Each row of a before or after table is a point. One or more steps were done to the points. Then noise was added and the rows were shuffled. The steps act on how far a point lies along the listed directions, d1 being the first. Write out the steps. A step turns or swaps two directions, mirrors them in a line or flattens them onto one, adds a multiple of one to another, or multiplies one. Angles are multiples of 10 degrees, from the lower direction toward the higher: turns from -170 to 170, lines from 10 to 170 but not 90. Use the fewest steps. Two steps may share a direction if one is a turn and the other turns, adds or multiplies; they go together, in the order done. Otherwise the lowest direction goes first.
In the rows, zero is written as 128.

Directions:
(1): [ 66 139 144]
(2): [111  72  99]
Before (13 x 3):
[[181  57 121]
 [224 150 146]
 [ 41 124 140]
 [166  80  96]
 [152 135 152]
 [162 121 101]
 [133 134 126]
 [151  68  79]
 [144  78 104]
 [178 146 138]
 [ 87 116 109]
 [185 180 119]
 [127 130 116]]
After:
[[135  98 129]
 [ 50 145 135]
 [ 56 120 129]
 [124 137 122]
 [ 76 131 144]
 [130 172 136]
 [ 49  98 160]
 [127 126 125]
 [114  37  98]
 [121  75 110]
 [ 92 117 107]
 [178 192 165]
 [130  70  69]]
Steps: turn d1 and d2 by -120 degrees

Directions:
(1): [158 142  46 116  80 148 143 144]
(2): [107  51 126 164  88 104 164 128]
(3): [ 78 125 145  49  99 150 154 118]
(4): [160 148 130 116 157  90 210 102]
Before:
[[117 115 173 160 135 125 157 127]
 [ 92  97 174 161 155 109 128 146]
 [204 197 105 160 215  77 160 115]
 [136  86 113 135 101 113 146 123]
 [133 116 165 136 134 126 129 136]
 [183 144  87 228 156  88 145 113]
 [198 204  94 120 179 143 168 132]
 [236 199 117 183 211  87  87 135]
 [152 150  67  85  89 123 151 135]
 [ 95 106 172 113 127 131  97 118]]
After, 10 rows:
[[169 240 118  53 167 164  51 142]
 [148 114 105 118 109 110 175 114]
 [148  99 131 164 131 111 105 127]
 [ 81  95 179 121 125 116  79 133]
 [126 201  90  84 143 175  47 149]
 [154 206 109 168 172 148  50 127]
 [154 141 104 161 107 143 154 141]
 [ 95 163 149  81 140 200  76 151]
 [159 145  76 149 129 116 170 154]
 [159 133 119 128 115 132 146 142]]
Steps: multiply d4 by 0.7; turn d1 and d4 by -150 degrees; turn d2 and d3 by -60 degrees

Directions:
(1): [135 108 162 176 154 186 174 151  67 125 167 146  74 108]
(2): [103  97 125  67  60 123  93 103  70 146 175 170 116 122]
(3): [ 89 171 134 157  96 104 139 148  69 159 137  46 165 103]
(4): [176 161 197  79 162 129  85 130 140 113 175 102 137  75]
(5): [ 77 158 185 169 115 163  78 120 120  74 112 166 169 156]
Before:
[[ 91 142 134 130  97 146 118 126  98 131 124 116 163 132]
 [103 167 140 151 112 123 127 132 107 104  97  90 175 128]
 [157 140 108 154 156 143 137 155 152 122 129 118  98 126]
 [168 140 143 154 200 154 156 140 145  95 137 111 123 111]
 [189 136 190 124 186 142 137 165 136  95 166 130 103  95]
 [137 104 111 100 127 130 113 115 157 122 125 164 105 168]
 [104 143 105  71  82  71  83 107 123 139 140 101 173 141]
 [144 119 145 142 169 138 129 150 147 109 135 121 128 132]
 [ 81 136 153 127  80 110  91 106 114 136 123 130 150 141]
 [170 107 129 113 168 143 159 138 129 133 157 118  94 109]
 [ 81 139 120 146  86 129 123 124  94 148 122 126 146 145]
 [ 73 136 111 147  69 119 113 115 115 131 107 144 138 157]
 [113 124 137 141 136 151 147 133 151 112 120 162 123 153]
 [135 111 117 108 154 129 136 131 134 115 121 152 102 122]]
After:
[[114 139  82 119 130  98 113 106 175 102  82 131 174 164]
 [157 130 136 100 124 123 145 135  99 163 168 101  84  83]
 [146 106 145 101 139 150 114 121 139 117 153 169  88 147]
 [ 90  94 144 109  70 152 125 121   6 144 209 155  95 117]
 [124 105 134 132 111 123 160 128  86 170 158 112  86 106]
 [142 144 133 128 137 126 146 141 109 158 153  85 118  98]
 [118 112 105 117 129 108 111 131 153 121 115 132 146 164]
 [127 124 129 123 155 141 120 131 147  97 112 151 119 122]
 [122 151 147 167 162 144 118 130 177  79  85 128 160 162]
 [144 129 119  91 145 121 146 130 173 133 131 134 122 132]
 [133 154 111 119 116 122  82 132 167 114 118 129 138 144]
 [130 127 117 125 130 138 160 140  96 155 141  89 128 111]
 [116 123  95  91  77  99 142 117  77 153 133  90 142 107]
 [112 132  90 180 147 106 142 144 194  94  51 145 159 192]]
Steps: turn d1 and d2 by -110 degrees; multiply d2 by 2; turn d4 and d5 by 160 degrees

Directions:
(1): [107 128 101 143 177 108 114 123 187 118  56 188 151  52 114  67 117 133
 119  95 114 150 150  65]
(2): [138  84 178  85  89 138 101  92 147 119 109  76 163 135 121  95 102 127
 137 157 151 184  35  67]
(3): [182 190 164 152  95 177 182 105 135 167  91 136 115 119 100 108 123  42
 203 114 112 140 134 134]
(4): [210 129 170 103 110  64 121 154 178 107 148 102 165  96 125 165 173 169
 165  52 128 141 148 144]
Before:
[[ 80  79 132 131 146 154 109  94 116 124 100 110 135 135 122 111  99 125
   91 185 140 152  69  82]
 [146 151 130 132 115 134 167 106 134 144 101 161 131 105 137  90 103  91
  162 106 119 141 107  71]
 [194  89 201  40  61  55 100 123 170 101 153  58 187 131 138 147 148 168
  149  95 154 179  41  82]
 [124  88 124  95 116 110  91 126 122  91 155  98 132 156 143 142 127 186
   97 136 138 115 123 128]
 [106 105 155 140 109 129 109 110 144 143 115 104 153 129 126 125 103 113
  124 137 131 136  66 103]
 [198  66 203  65  78  83  85  97 179  83 169   9 183 168 139 159 149 183
  129 111 181 195  15 106]
 [113 112 129 136 126 139 110 145 102 137 160 123 129 184 151 146 122 175
  102 163 134 106 110 154]
 [169 156 148  98 138  81  93 123 229 107  76 134 170  47 127 102 147 152
  152  42 139 168 128  79]
 [173 166 175 143 106 146 151 106 172 128  82 143 142 107 108 104 110  63
  206 111 112 166 165 107]
 [124 155 163 141 105 153 131  96 150 154  94 120 163 117 117 103 118  90
  169 128 138 182  93  92]
 [118  56 121 103 140  99  93 133 157  82 152 112 158 148 141 129 118 179
   82 153 139 145  71  94]
 [179  50 177  72 108  48  69 147 199  80 145  46 205 131 127 170 144 208
  138 110 152 170  73  90]
 [127  70 135 123 113 117  76 121 130 131 115 110 159 123 115 108  97 140
  129 144 149 151  84  77]
 [146 180 163 149 135 153 144  79 195 129  44 155 155  57 104  96 113  67
  184  81 126 156 123  84]]
After (14 x 24):
[[114  57 122 101 127 112 101 133 128  89 172  96 146 179 147 145 117 173
   80 174 143 134  64 114]
 [124  73 160  93  92 146  99  79 119 106 166  30 137 212 145 140 114 143
   94 184 179 171   8 112]
 [119  91 124  96 107 124  97 125  98  97 173  86 118 180 147 155 125 179
   95 153 141 106 117 144]
 [108 103 157 138 108 127 107 111 143 142 117 101 154 129 125 126 105 114
  124 134 130 137  68 103]
 [114  75 153 117 131 131 106 103 129 117 116  90 148 132 122 129 116 139
  106 160 143 159  68  91]
 [125 181 146 160 157 156 142  73 208 129  15 184 157  34 101  68 100  62
  174  82 121 159 130  59]
 [147 168 154 158 130 154 148  98 184 128  52 174 141  84 104  74  97  57
  194 114 107 169 174  81]
 [115  97 154  71  83 119 111 104 114 125 145  87 143 169 143 123 110 129
  113 168 153 155  34  83]
 [116 155 154 146 117 151 130  95 162 154  76 133 166 102 114  89 114  90
  166 122 135 187  97  78]
 [144 150 126 134 124 128 165 106 150 141  85 174 137  88 132  77 103  94
  161  96 117 148 111  58]
 [101  55 134 100 118 116  84 128 128 106 151  64 155 184 136 158 107 167
  102 192 151 141  64 105]
 [107 163 108 121 160 128 101 108 193 125  63 163 139  67 129  76 116 122
  124  93 134 153 128  72]
 [123  71 134 124 108 122  79 120 120 134 121 105 155 132 117 110  96 138
  127 151 150 148  84  83]
 [131 112 142 129 113 132 110 149 100 135 176 106 132 192 152 162 131 181
  112 157 138 105 107 166]]
Steps: add 0.5 times d3 to d1; flatten d2 and d4 onto the line at 170 degrees

Directions:
(1): [ 92 139 185 134 116 136 129  76 123 146 154 104  93  55  92 102 117 121
 132 105 194   7 108  83 139  99 137 150  87  97 102 190 136 106 179 175
  98 128  97 102  69 155  62  94 197 161 135 146  94 166 180 140 122 134
 114  97 106 120 172  72 119 165 161 110]
(2): [ 84 172 134 112 133 127 155 144 135 119 112 109 153 177 102 153 100  55
  46 111 162 177 176 155 145 132 120 162  93 136  68 101 103 153 132 151
 149  90  81 133 118 162 114 113 151  76 146 171  33  21 146 132 116  90
 157 120 184 109 127 126 207 179 141  86]
Before:
[[123 133 143 115 121 126 136 117 133 124 142 130 122 125 115 142 125 118
  130 129 123 113 130 131 120 122 132 130 112 123 117 120 123 129 144 134
  118 117 147 118 113 134 118 130 139 144 122 127 131 140 111 126 125 127
  136 124 134 140 126 120 135 144 136 134]
 [162 109  91 126 134 138 116 175 121 120 111 120 150 179 136 139 129 136
  144 144  81 208 133 150 105 139 128 118 145 157 137 102 107 148  82  89
  157 121 138 128 160 123 155 134  79 124 108 120 150 109 108 115 135 128
  147 161 136 135  92 146 122 106 105 143]
 [113 160 129 109 132 121 150 148 138 106 108 138 146 162 127 155 106  89
  103 139 129 173 142 168 148 147 129 136 129 150  93  99 112 150 133 121
  134 105  98 125 128 160 124 127 130  98 142 156  93  51 131 141 120  94
  144 155 171 110 115 132 147 165 153 116]
 [165 103 109 139 118 119 117 134 139 142 113 152 117 124 151 134 142 170
  183 141  97 169 103 125 115 145 119  98 175 131 177 120 147 112 111 104
  124 145 173 137 151  85 169 142  69 135 122  88 189 172  94 141 127 132
  140 145 109 149 115 145  93  86 104 167]
 [ 84 159 174 126 124 130 154 109 134 137 136 107 119 111  87 130 120  96
   84 112 189 108 141 117 148 123 123 157  83 117  82 134 120 137 140 173
  142  93  75 133  90 185  96 115 174 130 164 157  33  75 162 144 104 101
  160 112 165 116 163 106 166 187 156  95]
 [120 114 151 136 131 131 113 105 120 134 137 113 112  48 120 101 144 149
  178 126 146  43  84  82 120 114 127 123 134 120 137 180 128  99 150 145
   96 148 127 101 105 130 113 103 165 160 127 115 148 204 147 144 127 160
   96 111  87 131 162  98  94 130 134 127]
 [109 144 109  99 142 112 159 172 128 117 102 118 165 213 130 167 119  62
   51 133 120 233 178 172 128 134 120 125 122 145  95  63 108 163  99 120
  160 108 106 139 149 141 138 131 129  61 137 157  64   7 113 115 130 100
  142 146 195 105 109 154 205 154 139  99]
 [139 130 101 129 130 130 116 149 145 110 135 157 128 144 112 120 137 151
  141 145  95 158 133 151 105 144 126 117 155 137 138 122 131 136 120 111
  138 126 151 126 156 114 146 154  85 110 127 104 147 146 109 133 121 126
  133 142 115 108 110 158 129  99 107 118]
 [ 99 160 123 125 139 124 134 140 131 137 111 122 149 167 111 148 115  85
   70 123 143 140 163 154 143 131 125 141 111 142  91 114 143 140 152 148
  141 107 106 134 109 143 115 130 143  90 132 166  80  78 140 140 125  98
  158 113 156  96 140 108 185 162 138 100]]
After, 9 rows:
[[100 148 121  97 139 116 159 157 126 121 109 111 158 194 120 161 115  61
   52 125 137 201 171 159 133 127 122 128 112 137  88  81 109 157 114 130
  150 105  99 132 132 148 120 124 144  71 139 165  54  16 126 117 131 100
  142 136 190 100 120 138 203 166 146  94]
 [107 165 140 112 130 120 149 139 136 107 114 134 140 148 122 151 103  89
  103 136 139 155 136 161 151 140 129 139 120 144  90 105 114 146 140 129
  129 105  94 120 121 164 114 122 142 102 143 155  88  57 139 144 121  96
  141 149 169 111 121 124 144 171 160 113]
 [170 105 101 138 119 117 118 141 140 138 106 159 124 138 158 138 144 174
  185 146  88 191 108 134 113 150 119  95 180 137 183 110 146 116 101  97
  129 147 175 141 160  80 178 147  54 130 119  84 194 163  83 139 129 131
  143 149 113 149 108 155  95  79  99 169]
 [142 130  96 127 130 128 115 150 141 108 133 159 128 146 111 119 138 152
  140 146  90 164 135 154 102 143 125 116 158 137 138 117 129 137 117 109
  138 126 151 127 156 112 148 156  82 109 125 103 147 144 107 135 125 127
  136 145 117 109 111 157 131  98 105 117]
 [ 93 159 133 126 135 123 136 129 132 137 115 118 143 154 105 143 114  85
   71 119 153 117 162 147 144 123 128 144 104 138  87 123 143 133 162 154
  137 108 101 129  96 150 102 125 153  99 134 171  75  86 149 139 123  98
  158 108 152  97 147  97 184 169 142  95]
 [ 79 160 184 127 122 130 153  97 132 142 141 100 115  98  79 128 117  94
   85 107 202  84 138 108 148 117 127 161  74 112  76 146 121 132 148 181
  138  94  67 128  79 190  82 107 186 139 165 160  27  84 174 144 105 102
  155 106 159 115 172  96 166 195 162  94]
 [164 108  91 123 135 141 115 175 123 121 114 122 153 183 136 140 129 135
  144 143  78 209 133 149 106 140 128 119 147 158 141 102 105 146  82  88
  156 121 139 127 158 122 154 134  79 123 108 121 149 109 107 116 136 128
  148 160 137 135  91 146 120 105 106 144]
 [124 131 145 116 118 127 132 114 131 125 142 131 122 125 116 144 124 113
  129 129 124 113 132 131 120 122 131 130 113 123 119 118 123 129 143 137
  117 117 146 116 116 133 117 129 143 144 120 130 130 140 111 124 126 127
  137 123 133 139 126 118 136 145 136 136]
 [129 113 141 138 131 130 115 113 120 132 135 118 117  59 125 105 146 149
  177 131 134  59  87  89 122 120 126 121 138 122 141 173 126 105 140 139
  100 145 134 106 113 128 121 109 153 154 125 114 152 198 140 142 127 159
   95 113  91 135 157 108  94 124 129 132]]
Steps: add 0.3 times d2 to d1
